Every row gives one point. To make a cloud, some directions were put in groups of two or more. Within a group, all points are equally far from the middle, so they leave a hole (a ring in 2 directions, a hollow ball in 3). The other directions are filled evenly. Then the cloud was stretched, turned, moved and blurred a little. How many holes are there, and how many directions does each take, smallest first?

Cloud (21 x 3):
[[ 18 -37  32]
 [ 23  29  17]
 [-36 -28  19]
 [-14  34   9]
 [ 18   6 -19]
 [  0  -8  14]
 [-18 -11 -40]
 [-27 -14 -31]
 [ -1 -33 -23]
 [ 40 -26   9]
 [-17  36 -39]
 [  5 -60   6]
 [-30  39 -45]
 [ -8 -28 -32]
 [-48  -9  -1]
 [ 13 -12 -31]
 [ 20  20 -10]
 [-10 -23 -16]
 [-10  16 -29]
 [  4 -12  42]
 [-10 -48   3]]
Holes: 0

Cloud (29 x 4):
[[ -1  15 -29 -55]
 [  4  25  15 -23]
 [  0  12 -46 -12]
 [-11  41   1  18]
 [-25 -45  14 -20]
 [-53  15 -14 -24]
 [ 18 -36   0   2]
 [ -9 -11  39 -16]
 [-48 -31  18 -18]
 [-13   1  10  50]
 [-39  27  46 -15]
 [-18  30  -3 -41]
 [-54  17  17   8]
 [ 12  10 -29   8]
 [ 12  20 -33 -21]
 [ 26 -21  -3   2]
 [-53   6  -4  -2]
 [-60 -10   2 -34]
 [-43 -27  37   7]
 [-35 -36  24 -14]
 [-43  -4  27  37]
 [-44  27   3 -34]
 [-24  28 -13 -47]
 [-55 -28   5 -25]
 [ 22 -38 -24 -15]
 [-41  -9  14  31]
 [-28  22 -13  12]
 [-37 -22  32 -22]
 [-19 -41  29   7]]
Holes: 1 (3)

Cloud, 55 rows:
[[-52  20  31 -31  -8  16]
 [-10 -53  12  39   4   7]
 [ 16  -4   0 -21   1   6]
 [-41 -15   0 -15   4  39]
 [ 28 -24  13  17  25  30]
 [ 17  29  18  10   6   8]
 [ 26 -23  11  24  -3   3]
 [  0  -7   9  10   1  -8]
 [  3  -2  37  -3  41  13]
 [-13 -44  31  29  10  26]
 [-26  -1  -8   4  21  -4]
 [ 15  -1 -13  14  -5  44]
 [  8  13  13   8   8  27]
 [ 37 -29  21   4   8   7]
 [ 22  -1 -10  32  27   0]
 [-12   7  43  -2  -1  25]
 [-26 -31  16  27  21 -26]
 [ 24  13  17  25  -2 -10]
 [-16   7  10   8  -3  33]
 [ 28 -33 -38  21   2  11]
 [-19  -7  36 -14   2  38]
 [ 28  -7   4 -25   5  31]
 [  2  29   3   8  11  10]
 [-17  22  14 -35 -12  23]
 [ 38  15  -3  14   3  -8]
 [  5  -5  -6 -19  24  36]
 [-15 -16   4  -8  -1  -1]
 [ -4 -38 -22   5   9   5]
 [-20  14  -8  -2   3  12]
 [-25 -30  -8  -1  18   1]
 [-16  -4  43   8  -1  19]
 [ 21   5   8  18  20  13]
 [-26  12  29  12  16   0]
 [ 24  -9 -15  13 -11  26]
 [ 11 -35  14  30  27  25]
 [-32 -19  -7  13  13 -24]
 [-32  17  28  11  18   9]
 [ 24  21   0  26  23 -15]
 [ 15 -21  -3  32  35  43]
 [-13 -41  26  -1   6   2]
 [ 35 -28 -44   0 -17   8]
 [  3 -39 -36  14   2  -3]
 [-13 -22   5 -22  18  15]
 [-46   3  19   8   1  13]
 [-41 -12  16  30  12  -8]
 [-22  35 -17 -24  -9  23]
 [ 12 -13 -26 -15  17   3]
 [-34  19  29 -30 -14   5]
 [ 16 -11  -1   8  -2   8]
 [ -7 -16  17   6  13   8]
 [-10  -6  60 -28  -1  24]
 [  8 -19 -25  20  14  14]
 [-17   0   3 -48  -5  16]
 [ 19 -28  13  15  -7  40]
 [ -6 -11 -19  40   8 -19]]
Holes: 0

Cloud (89 x 8):
[[-15 -21 -15  29 -10  14  -9   5]
 [ -2 -46   8  -5 -35  14 -17   6]
 [ -5  24 -11 -24 -26   0  19  10]
 [  6   0   3  -9 -45  -6  -6 -36]
 [-29 -11 -17  -2 -16  12 -30  27]
 [ 35 -23  23  -6 -10  34 -31  -9]
 [-34  20 -26   1 -30   9  -2  14]
 [-10  11  -5  26  10 -14  17  21]
 [ -3   0  15   6   6  -2 -24   1]
 [ 14  -6  -3  21  -4 -16  -4 -13]
 [ -5  -4 -13 -23   9  11 -22  34]
 [ 16  -6   3   1 -13 -31   8  16]
 [ 25   6  -8  10   2 -18 -17  13]
 [-27  -2  11 -22 -18  -2  12 -41]
 [ -5 -53   2  25  17 -25  -8  29]
 [ 34  -8 -15  29 -22  -7  -7  -3]
 [-30   0  -4   1   3   9 -26  -4]
 [-12   6  13  -1  10  43 -20  39]
 [ -9 -30   7  16 -13  -5 -19 -15]
 [ 11  20 -22  34  19 -10   9  35]
 [-53 -28 -12  -8 -23   6  -8  14]
 [ 25 -19  -6  -7  17  14  -3  -5]
 [ 26   0  13  10 -21 -18 -23 -10]
 [ 27 -43  12  27   1  20 -27  -7]
 [ -5 -20  -3  -6 -22  25 -24 -27]
 [-34 -20   9   7  20 -20 -27  13]
 [ 19  27   6 -18  -9   1  15 -13]
 [-22   3   4 -24   0  49 -21 -10]
 [ 26  16   1 -10 -10   5  21 -33]
 [ 40 -27   5  17   2  -2 -15 -12]
 [-10  28 -18  -4  31  -2 -22  19]
 [ 28  36 -11 -58  -3   2   2 -13]
 [ -7  28 -13 -19  24   6 -31   0]
 [  6   0  -7  24 -20  16  16  17]
 [ -3   2   0  -6  16   2  26  17]
 [  2  22  19 -11 -29 -15  23 -54]
 [ 44  10  14  -1   4  -5  -1  -4]
 [-45  15  -6  -9   4  -3   1   6]
 [-17 -23  -7   4  -5   1 -43  40]
 [-11  13  -9  -6 -12  20  -3  36]
 [ -1  -7  -1  -5  -2  17 -40   1]
 [-19  19 -27  20   5 -22  13 -47]
 [ 27 -22  -2 -18 -21  23 -30   4]
 [  0 -32  18  14  -9  11  -4  34]
 [-18  -6   6  20  -8   7  -9 -12]
 [ 32  -4   0  20 -22  23  19  19]
 [-12 -38 -12  13   6 -17 -11  -8]
 [ 26  -7   0 -43 -13  29 -25   9]
 [-24 -18  14   2 -25  45  -7 -12]
 [ 14  21   5 -16 -38   4  11 -19]
 [-11 -46   1  -2  -3 -11 -14   3]
 [ 24  10   2  15  13  -4   7  13]
 [ 12  36   1  -8  -1  31 -31  39]
 [  2  17  -9  14  10  28  10 -14]
 [ 22 -24  12  -7 -28  40  -3 -21]
 [ 28  13   3 -17 -23  25 -14  11]
 [ 22  24  13 -22   3   9  -2  19]
 [  2   7   4  22 -23  15  42  -8]
 [  2 -16 -15   6  23  40 -28  52]
 [ 22 -35  12  13  13  -9   0  13]
 [ -1   2   3  -3   1  -4  12  29]
 [ 11 -48   6  -4  -5  19  18   0]
 [-10  31  10  -3   3  14  31  -1]
 [-24  -7 -10 -10  19   5   2  20]
 [ 35  16  -4   1   3  22 -10 -27]
 [  8 -37 -20 -30  12  15   1  -6]
 [ -7   1  -2  35 -16  10  18   4]
 [  7 -18 -18 -43  19  12  -2 -12]
 [ -2 -33 -16  23  24   3  -7  25]
 [ 30 -22   7  -7  17 -10 -24 -21]
 [ 23 -17  20  13  13   4  -1 -13]
 [ -2   3  16   0 -28   9 -23   7]
 [ 13   7 -17 -40  -8 -22  -2   2]
 [-45  -8   0   2 -11  19   9  32]
 [ 29  34 -21  25  19  26   6  28]
 [ 12   4  -9   2  22   7  16 -46]
 [-18  21 -20   1  12 -18 -11   2]
 [ 18 -20  11  -5  14  31 -27  -4]
 [ 29   9  -8 -13  -1  -8  13 -33]
 [-23   3  -8  -7   9   0 -34  32]
 [  0  -8  20  60 -14   3  -6  19]
 [ 52 -10   3  18 -13   1 -24  13]
 [ 27 -54  23  26 -15  11 -14  19]
 [-12 -21  -3  15 -13  26  16  14]
 [  3  -1   5  19 -17  32   2  27]
 [ 17  27  18  18  20  -1  23   6]
 [-30  23  20  26  -8  11 -21  26]
 [ 13  -9  22  43  -9  27   8  30]
 [ 16   3   1  -7 -22  10 -27  49]]
Holes: 0

Cloud, 106 rows:
[[  2  13   9  -7  13  19 -23 -20   6]
 [ -1  30 -11   7 -31 -17 -15  31 -12]
 [-26  14  -4  -6 -29  -7 -25 -11 -20]
 [  1  20 -26  -9  14  19  27 -39  30]
 [ -1 -37 -22  11   0 -23 -15  18 -10]
 [  4  -5  -5 -35  -3  53  20 -16   6]
 [-15  -1 -22  14 -18 -24 -21  14 -24]
 [ 14 -27   5   0  13  25   6  17   1]
 [ 11  -2 -19   1   0  -7 -54   0  -7]
 [ -8   5  -2 -15   5  21  10  34 -34]
 [  9  -9 -18  28 -20 -12 -27  35  10]
 [ -3  -8 -29   2   6  26   4 -17   8]
 [ -3  19 -21 -12 -30 -13   3   7   6]
 [-17 -20 -26  10   9   2   2  12  10]
 [ -3   2 -29  -9 -17  -1   4  28 -41]
 [ 29  13 -24 -13  -7  -5 -15  31 -28]
 [-13 -12 -22  20  -5 -19 -27  13  -3]
 [-28  -7  -3  -1 -12   2 -39  19  16]
 [-24  26  -6 -24  -5 -10  -7 -21  -7]
 [  1  10 -11 -19  13  39 -19  -6   1]
 [-10   6 -14   9  15   0 -33 -12   7]
 [ -1   5 -30  -6   1  -3  -9 -23  16]
 [ 29   2 -10 -10  17   6  -9  -2  30]
 [ -6   4 -11 -27  -1  42  30  12   4]
 [  3  14   0 -25  -8  -4 -48 -10  19]
 [  8  -3  -5  11 -25  -5 -19 -20 -19]
 [ 18  18   8  26  12  13   7   0  19]
 [-16 -21  -5 -34   2   7 -11  -5  -7]
 [-10   8  -1   6  33  19   6 -30  31]
 [  2   3 -29  -8   4  -1   2 -26  25]
 [  3 -14  11  -8 -13  19  14  11 -10]
 [ 14   1  -1  -3  37  15  -4  -2  14]
 [-10   7 -15 -26 -39  -2 -26  12 -21]
 [-12   8   0  38 -14 -15   5  17   1]
 [-22   3 -18 -36 -13  14  11   8 -31]
 [-25   3  -1   9   1 -31 -37  10 -14]
 [ -6  13 -10   4   6  -8  20  24   2]
 [  6  -7 -16  29  -2 -17 -14  16  14]
 [ 15  -7  -5  24  -8  28   2  -6   0]
 [ -1 -16   0 -31 -13  30   6 -11 -15]
 [  7  -3   8 -20   1  43  -5 -33  23]
 [  5   9  -3   5  -8  25 -29   4 -15]
 [ -6  43 -19  -5  -5 -32 -16   6   8]
 [  0  22 -16   3  -4 -26  16  21 -22]
 [ 28  -6  -9   6  -5 -10 -40  37   9]
 [-10   4  -9  27   6  -2   4 -15  20]
 [  5 -14 -29  -7 -11   1   5  24 -45]
 [ 23  23   6   4  -4  23  -2 -11  28]
 [ 14 -13 -29   5  11  -5 -10  10 -32]
 [-17  -5 -14  22  -3   5  14  -6   2]
 [ 15   0  14  18 -21  22  -5 -30   2]
 [-16 -12   5  11  10 -16 -19  -3  21]
 [ 12 -24 -15  13  20   1 -34  -1  15]
 [ 23 -15 -18  -2  10  -5   0   2  14]
 [-15  -9  -9 -25  -7  12 -25   6  -7]
 [-18  20   5   6  -2  31 -28 -12  31]
 [-10  12 -10 -33  -6  13  -4  19 -25]
 [ -5  22 -26   2  10 -21   6   7 -12]
 [-18 -23 -20 -17  -3  24   7  -2 -27]
 [  5   6 -10  15 -17   0 -56   8 -14]
 [ -5 -12 -19 -13   8  54  -2  -5   4]
 [ -5 -26   1  11  16  -1 -19  -4  52]
 [ -6 -24 -16  -6  -5   4 -53 -15  46]
 [ -2  35   0  16 -11  42   1  -4  19]
 [-14 -16   9 -27 -14 -12 -17  18 -15]
 [  3   9 -19 -23 -31   4  16  -1 -40]
 [-10  13 -13 -26   6 -35   5  -9 -11]
 [ -1  11 -18  25 -24 -29 -33  12  -9]
 [ -3 -13  -9  -2  27 -12  10  -8  -9]
 [ 14  20 -24   2  -7   3   9  -2 -37]
 [-25  -3 -30 -36 -19 -10  10   1 -23]
 [ 24   6  -8 -28 -12  -4 -10  -5 -33]
 [-18  13   0  18   3 -15  17   0   3]
 [-30  -3 -12   4  -8   3 -12  17 -21]
 [ -6  26   7 -15   6   4  12  21 -47]
 [-31  20   3   2 -17   7  -6 -10  -2]
 [-16   8 -18   9  -8 -26   6  13 -14]
 [  5 -13 -16   5  23 -27 -38  26  22]
 [  9  -9   1   2  -8  22   3  -6 -36]
 [ 10 -22   7  30  10  -1  -5 -11  15]
 [  1  -8  -6  -5  -2  44  36  14 -26]
 [ 31  42 -19   2   8   0  -2  23 -14]
 [  3  22 -12  -9 -16   7   3  14 -60]
 [  7  26 -39 -16 -11 -17 -12  -4  -9]
 [  4  35 -14  -3 -34  -9 -18  19  -4]
 [ -6  -5  -7  18  15 -12  -5 -17   2]
 [ -1  -4  12  12   5 -33 -40  18 -21]
 [  7  19   6 -18 -21  -6   4  12 -25]
 [-26  21  -4  -7  -7  13   3   1   6]
 [ -3   7 -40 -17  15   9  -1 -12  25]
 [ 17  -9 -21 -26 -19  -2  19  15 -31]
 [  4   8 -12  -8 -26  -4  -3  29 -49]
 [ 22   0  -7   0  18   7  15 -24  19]
 [-14  12 -18   3 -11  18  -9  23 -17]
 [ 10  36 -11 -14  -8  22  -3  15  -5]
 [  0  10  -9  27 -14  12   6  13   7]
 [ -9   2   5   1 -15   9  14  27   4]
 [ 11  -6  -8  12  15 -26 -47   9   6]
 [-21   8 -20 -35   0  -8 -16  12  -7]
 [-10  15 -18   5  -7  25   3  21 -10]
 [-25  12  -4 -15 -14   5  11  25 -36]
 [ -5  35 -11 -22   4   1 -12  28  -4]
 [-18 -23 -24  -3  17  14  -4  -4  25]
 [-18  -8 -16  19   0 -13 -11  14  25]
 [-35 -13  -2  15   8  24   6   8  17]
 [  4  25 -31   3  -1   1  -5 -12  -1]]
Holes: 1 (4)

Cloud, 96 rows:
[[ 19 -13  11 -20 -10  24 -29  35  -2]
 [ -3 -25  24 -41 -25  35 -10  24  -1]
 [  7  -7 -19   9 -12 -17 -15   1   4]
 [-15 -41   6  -6  -3 -10   4 -13  -4]
 [ 12 -18   3   0   6  -8   2  10   6]
 [ -4  12  -3  19 -26   6   0 -36 -16]
 [-29  -8  22  32 -10  -7 -14 -25  -1]
 [ 15  -1 -20  60  -8   7   1 -26  15]
 [  9  -7 -33  21 -33  -3  10  -7   5]
 [  8 -10  24 -13 -15  22   7   0  15]
 [ -4  11 -14  26  -1 -25 -16  10  -6]
 [ 33  12   3 -16 -12  -7  -6  -6  -3]
 [ -5   0 -16  24 -30  -7 -21 -17  26]
 [ 15   6   1   0 -23   8  -5  14  24]
 [  2 -36   8   1  -5  15   3 -18  -3]
 [ 13 -12 -24   3   0 -18 -30 -33   2]
 [-12 -16  -5   1 -31  15 -21 -25 -24]
 [ 16   4  36  42   8 -10  20 -22  10]
 [ -6 -11   0  11  -3 -24   7   7 -10]
 [  7  -3  42   5  17   1 -25  -2  -2]
 [-20 -27  29 -12   6  25 -27   4   5]
 [ 16  19  14 -11 -13  -9 -22  14   7]
 [ -7  -1  12  21  11 -20 -33 -18  -4]
 [-20 -34  25 -13 -20   5 -15  -7 -12]
 [-19 -20  44   9   3  10 -17  12 -19]
 [ -9 -13 -38  31   2  -4  -1  -4 -13]
 [-23 -24  17  15  -3 -19  -8 -32   1]
 [ 16  11  -5  42   1 -12  14  -1  -2]
 [ 15  12 -11  38  18 -19  19 -32 -14]
 [ 20 -11 -16  46 -16   0  -7 -13  -4]
 [  9 -11  -1 -14 -25 -25 -17 -28   6]
 [ 12 -33  -8  10 -29 -12   4  15  -4]
 [ 19 -11  -9   3 -17  -1  -8 -16 -12]
 [  5  20  14  20  -4 -18 -27 -14  29]
 [-33 -17  -9  26  -1  17   9   8 -17]
 [ 21  12 -34  -3  -5   9 -27  13   1]
 [  4  17  19   8  16  12  -5  13   5]
 [ -7 -15  19  -9  16  30   3  22  -4]
 [ 16  20  26  26 -34  -4  -3   1  10]
 [ 18  -7  10 -14  10 -14 -14  32  -2]
 [ 19  -8  -2  37 -12 -22  13   2 -16]
 [ 13   5  10  43 -20 -10 -12   8  19]
 [-14  15  11   8 -13  18 -23   2 -11]
 [ 19  -1 -15   9 -17   9   4   4  28]
 [  7 -16  37  -6 -27  26  -8  -2   8]
 [  9  14  22  28 -22 -18   1 -24   7]
 [ -1  -2  -3  -7  13  -9 -30  15  -2]
 [-29 -34  17 -14 -25   1  12  18  -7]
 [ -8   4  11   0  11  15   6 -22  14]
 [ -4  18   7  -1  -5  17 -14 -13  -3]
 [-23 -13 -24 -10 -28  22  -2  10  -3]
 [ 11 -13  23 -22  -8  29  20  14  11]
 [ -9  -3   3  16   1  -8 -23 -16 -10]
 [-25 -24  -4   3 -18   7 -10 -31  14]
 [  4 -27   3 -32 -29 -20  -4 -22  11]
 [-19  -8  37  17  -3 -12 -12 -34   1]
 [-19 -10   2 -12  21  -9 -12 -23 -10]
 [ 27  14 -14  32  -6   5 -15  15  -8]
 [ 17  29 -37   9 -17   9 -26  12   2]
 [-23 -26  32 -19 -31  19  10  -2   8]
 [  2 -20  14  -7 -32   3  18  11  17]
 [-14  15  13  14  15  17 -18   6  -4]
 [-22  -4  14 -20  -9  26   6 -16   3]
 [-10 -11   1  -2  12  37  -3   8   7]
 [-24 -14  21  24 -19  -8 -10 -41   7]
 [ -6  13  -8  14 -19 -10  -8   9   6]
 [-18 -46  29 -21 -32   1  -7 -20   5]
 [  8  -2  28  22   0  -4  17 -10  16]
 [ -3 -15  23  -4   7 -25  -5  -5  -7]
 [ -3 -11  20 -39 -12  27   1  29 -21]
 [-12  -5  45  -3   4  14   7   2   5]
 [ 18 -13 -21 -20  -6 -11 -25  -2  15]
 [  0  -4  21 -39 -13  31  -9  16  -9]
 [ -4 -24 -11 -24 -22   0 -21  25  -6]
 [ -3 -14  21  26 -22 -11  -6  -8  -7]
 [-36 -15  -4 -19 -17   1   1 -20 -28]
 [-26 -16  20  11  15   1   6 -25 -22]
 [-20 -15  19   6  -6   0  15   1  17]
 [ -2  10 -25  31  -7   7 -12 -11   0]
 [-20 -21 -19  26 -17  -3  12  -2   2]
 [ -9 -23  46  -1   7 -14  20 -14   2]
 [ 11   7 -13  51   1 -19  16 -27  -3]
 [ 21  23  -6  28 -25  -8  14 -11   2]
 [  6 -14 -27   7 -16 -20   6   9  -4]
 [ -7 -26  31 -10  -4  22  -3  17  -3]
 [-10 -32  32  -1 -45  11  16 -13  13]
 [ 19 -36   0  24 -17  -1  13 -10 -20]
 [-22 -21  16  40  -4  -3  30 -24  -9]
 [  8  -8  -1  25   0 -11  11  -2  15]
 [-17 -20 -12 -13 -16  -1  -4  19  -1]
 [ -1 -32  -4 -10 -25  20   3 -10 -15]
 [  1  -8   3  18 -28 -10  27  -9  -8]
 [ 24 -13 -11  -1   1   0 -27   8  10]
 [  3   1 -24  -3 -23   9 -20  11 -18]
 [ -5 -20  32 -43 -28  29 -29  20  14]
 [-31 -24  18 -30 -15   9 -17 -26  -2]]
Holes: 0

Cloud (88 x 9):
[[ 18  14 -16 -15  38  -8 -13  -7  24]
 [-48  -2 -25   0  -7  -2  -1   0   6]
 [ -5  14 -30  18 -15  13  -1  20   1]
 [ 13  14  41 -13   9 -16  14 -18   9]
 [ 15 -16  -6 -24   2 -41  11  -4  -6]
 [-27 -22   6 -16  19 -17  26 -27  32]
 [ 13  17  -2 -19  -9  -9  25   2 -12]
 [-13 -23  11 -20  20  -3 -44  -6  20]
 [ 13  -5  13   1   1  25 -26 -11   3]
 [ 32  -4   6 -13   1   4 -19  24  40]
 [ 15  26 -23   7 -16  11  -2  25  14]
 [-12  -4  17  19   1 -22  12 -28  -3]
 [-17 -14   8 -50  14 -24 -18 -15  44]
 [  2 -12 -16  27   9  -8   3 -14  -5]
 [ 12  -5 -16   9 -24  14 -31  33  -4]
 [ 10  29  27   0  -3  12  -2   4   0]
 [-12   7  17 -14  -8  -7   4  39  26]
 [-30   5 -11   0  20  20  -4 -17  38]
 [ 18   0  -7 -19  21  -3  12  18  10]
 [  9  22 -17  10   0  21 -33  -8  10]
 [ -9  -4  -5  10  27 -16   6  15  13]
 [  8 -18 -15  13   4  -1 -30  -1 -26]
 [  0 -25   3 -13  15  13 -13   8  22]
 [  8 -27  -4   6  -8 -20  24 -17  15]
 [ -4   6  10 -40 -24  -6   9  30  50]
 [ 12 -11  26 -21  26  12 -37  -7   6]
 [-23  35 -18  -8   4  -6 -12 -26  13]
 [  7  -1  -3 -27  12  17  15  10   2]
 [ 12 -23  22  -3   4 -15   7  27  22]
 [  8  21  19 -28  -5 -19  -4 -23   9]
 [-10  27   6 -10  30 -14   5 -22 -12]
 [-22 -16  -4  -2  10  22  -8   1  25]
 [ 22  18   7 -38  -3 -34  -8 -14  25]
 [ 14 -10   6  -5  14 -12 -11 -46   4]
 [-25  11  13 -18  15 -12  33  -9  14]
 [ 33  20   6 -14  -4  -4 -35  24  11]
 [ 15 -19 -20 -29  12 -23 -28 -18   3]
 [ 22   3  -4 -12 -13  13  -2   6 -24]
 [-44  -2 -15   3   1  12  11   0  15]
 [ 16 -23  20 -13   8  -8   3 -41  19]
 [-31  15  -1 -33  13 -17  -2 -10  36]
 [  8  15 -13   0  39   8 -25  -8   0]
 [-11   4   9   1  19  -3  -7  27   4]
 [  3 -22  -4 -26 -37   9  -7  28  34]
 [  1  -1  15 -12   5 -16  -5 -37  36]
 [  0   4   9   7  22  26 -23   9  24]
 [-21  28 -14 -12   9 -22  26  -3  30]
 [-11  -4  18   0  -7 -18  16 -33  -7]
 [-13   5 -11 -21   8 -24 -15  18  -3]
 [ -5 -27  21 -21  15 -21  14 -16  42]
 [-12   4  17  19  -3 -22  21 -22  16]
 [-27  18   9 -19  -8  17 -14  19  28]
 [ 13  18 -10   1  10  -3   9  18 -17]
 [ 11  19  18 -20  12 -22   2  15  60]
 [ -2   6  -5 -29  11 -34  12 -19   3]
 [ 14  21 -12  -2  21 -24 -19  -3   2]
 [ -5  -7  13 -29  14 -21  28   7  -1]
 [  8  -7  41   2  26 -13   5 -28  13]
 [-17  -5 -20  10  23   7 -32  17  19]
 [ 30  24  29  -1   7 -16  27  -6   6]
 [ 23   5  12   1   2 -30   3   4  12]
 [  3 -13   4 -25  27  10 -39  -3  23]
 [ 21  -4   5 -20  13  12 -20  13  49]
 [-34   5  14   0   1   6  44   8  14]
 [ 13   3 -33 -16 -17   8 -11  14  11]
 [  9  16  14 -14 -23   5   2  24  16]
 [ 25  26  -5 -33  13 -25 -14  -9   4]
 [-38 -24 -20   3   2  -2  12 -10   3]
 [  1  13   8   7  45  14 -13  -8   5]
 [-15 -12  -4  19 -19  -3  -2  -1  22]
 [-43 -19  -9 -10   7  -9  -4  -9  29]
 [-11   2   5 -12   3  20  15  -4  53]
 [ 15 -17   2 -14  28 -10 -18 -51 -27]
 [ 15   1   1  -5   4  -6  21  52  51]
 [  2  -6  17   8  21 -15  16  18  37]
 [ 17  -2  23 -23  23 -12 -29 -17  40]
 [  7 -23  12 -37   1  -8 -28 -25  44]
 [  5 -14  14  11   2   9 -21  36  10]
 [-19 -11  18  12 -21   2  23 -13  -4]
 [ 24  -1  27  15  24  16  -1 -14  15]
 [-29  16 -27 -11   6  -6  -8 -25  22]
 [ 12  -5  15 -28   2 -32  -3 -34  12]
 [-13 -22  30   2  -8 -25  51  -9  31]
 [-18   1   8 -30  -6   0  30  18  21]
 [  6  17  -3  -6 -26  10  -2  16  18]
 [ 24 -12  14 -16 -21  13  22   9   6]
 [ 11 -13 -15   2  21 -24  15   2   3]
 [  3   8 -22  10  -1   9  23 -11   9]]
Holes: 2 (2, 3)
